Rows are points. Each copy is the shape, with its points in the same order, stretched, turned, moved and blurred by noise. Say if it was mirrored as well.

Shape (5 x 2):
[[-3.5  0.5]
 [-2.1 -4.4]
 [ 0.6 -3.7]
 [ 2.0  5.1]
 [-2.9  2.0]]
Copy 1 (5 x 2):
[[ 2.1 -1.4]
 [-2.9 -2.7]
 [-3.8  0.3]
 [ 4.1  5.7]
 [ 3.0 -1.0]]
Copy 1 is: mirrored
Copy 2 (5 x 2):
[[-2.0 -3.2]
 [-4.0  1.6]
 [-1.7  2.8]
 [ 4.7 -4.6]
 [-0.4 -4.6]]
Copy 2 is: mirrored
Copy 3, 5 rows:
[[ 1.5 -2.9]
 [ 4.5  0.0]
 [ 3.1  1.9]
 [-4.0  0.5]
 [ 0.0 -2.7]]
Copy 3 is: only turned

Shape (9 x 4):
[[ 0.0 -2.6  3.0  2.6]
 [ 3.6  1.7 -1.2 -2.3]
 [ 0.1  1.8 -4.0 -0.9]
 [-1.2 -1.7  1.4  0.0]
 [ 1.4 -1.9 -5.4 -2.6]
 [ 3.2 -4.0  0.3  5.6]
 [ 1.7  5.7 -3.3 -1.8]
 [ 2.1 -4.8  0.7  5.1]
 [ 1.3  3.7 -3.4 -0.3]]
Copy 1 (9 x 4):
[[ 1.2  1.0  2.2 -4.3]
 [ 2.7  2.8  0.6  2.7]
 [ 0.7 -1.7  2.7  1.7]
 [ 0.9 -1.3  0.6 -3.0]
 [ 6.1 -2.0  3.7  1.3]
 [ 3.9  2.5  8.0 -3.7]
 [-2.0  0.8  1.5  4.9]
 [ 4.5  1.7  6.8 -4.5]
 [-0.7  0.0  4.0  3.2]]
Copy 1 is: only turned
Copy 2:
[[-1.0 -3.5 -2.6  0.8]
 [ 0.3 -0.8 -1.1 -4.5]
 [ 3.2  2.8 -0.9 -1.8]
 [-1.3 -1.2 -1.5  1.3]
 [ 0.7  5.3 -3.8 -2.9]
 [ 1.3 -3.7 -6.9 -0.4]
 [ 3.6  0.2  1.5 -4.0]
 [-0.2 -4.0 -7.1  0.4]
 [ 3.9  1.0 -0.2 -2.9]]
Copy 2 is: only turned

Shape:
[[-5.5  3.6 -0.6  0.2  0.6  2.4]
 [-0.9  3.2 -1.3 -5.5  0.5  1.5]
 [-0.1 -5.6 -5.3 -2.4  2.2 -1.3]
 [-4.3  3.8 -3.5  3.9 -2.1  1.8]
 [ 2.2 -3.4 -1.8  0.4  0.2 -2.5]
 [ 4.4  0.5  4.5  1.4  2.6 -2.7]
 [ 1.0  2.6 -3.9 -1.6 -1.9 -2.6]
 [ 4.4  1.6  0.8 -2.6  1.6  6.9]
 [ 2.4 -1.6  0.8 -2.9 -1.3  1.6]
 [ 0.7  1.1  1.8  0.8  2.1  4.2]]
Copy 1:
[[ 5.9  2.0  4.8  3.8  1.1 -4.1]
 [ 0.6  3.6  4.3 -0.7  4.2 -2.8]
 [-2.5 -4.2 -1.6 -7.6 -0.9 -4.0]
 [ 7.6  2.3 -0.3  3.0 -1.1 -5.2]
 [-2.0 -3.2 -3.2 -4.4 -0.5  1.4]
 [-1.6 -3.3 -0.6  1.1  4.3  9.2]
 [ 1.7  3.3 -1.3 -3.9  1.5 -0.8]
 [-2.2 -0.4 -0.1  3.6  5.9 -1.7]
 [-3.3 -0.1 -0.1 -0.5  1.1 -0.2]
 [ 0.8 -2.0  1.1  4.5  3.4  0.1]]
Copy 1 is: only turned
Copy 2, 10 rows:
[[-4.5  4.6 -0.1 -2.4 -4.5 -1.3]
 [ 2.4  5.2  0.1 -1.5 -7.2 -2.0]
 [ 0.2  4.7  2.9 -0.2 -1.7  5.8]
 [-5.5  0.4  2.3 -3.8 -2.2 -1.6]
 [-0.4  2.2  0.8  1.1  0.7  1.6]
 [-0.4  3.9 -2.8  1.3  4.3 -3.5]
 [ 1.1  0.5  2.6 -0.9 -2.6 -1.9]
 [ 3.5  2.8 -4.9 -4.3 -3.5  0.5]
 [ 1.3  2.2 -2.2 -0.6 -2.3  0.9]
 [-1.1  4.0 -4.0 -2.4 -0.2  0.1]]
Copy 2 is: only turned
Copy 3, 10 rows:
[[-0.8 -3.3  0.7  1.4  4.2  2.9]
 [ 4.3 -2.1 -1.2 -1.0  3.9 -1.9]
 [-3.4 -0.6 -2.7 -2.5 -3.1 -5.8]
 [-3.0 -5.6  4.8 -0.9  1.3  2.8]
 [-1.7  2.6  0.8 -2.6 -4.2 -3.1]
 [ 3.2  6.9  0.5  0.2 -4.6  2.0]
 [ 2.0 -1.9  1.1 -6.1 -0.6 -2.2]
 [ 5.3 -0.7  4.1  5.4 -0.5 -1.7]
 [ 2.0  2.5  2.7  0.7  0.0 -3.6]
 [ 1.3  0.6  2.9  4.7 -0.6  1.6]]
Copy 3 is: only turned
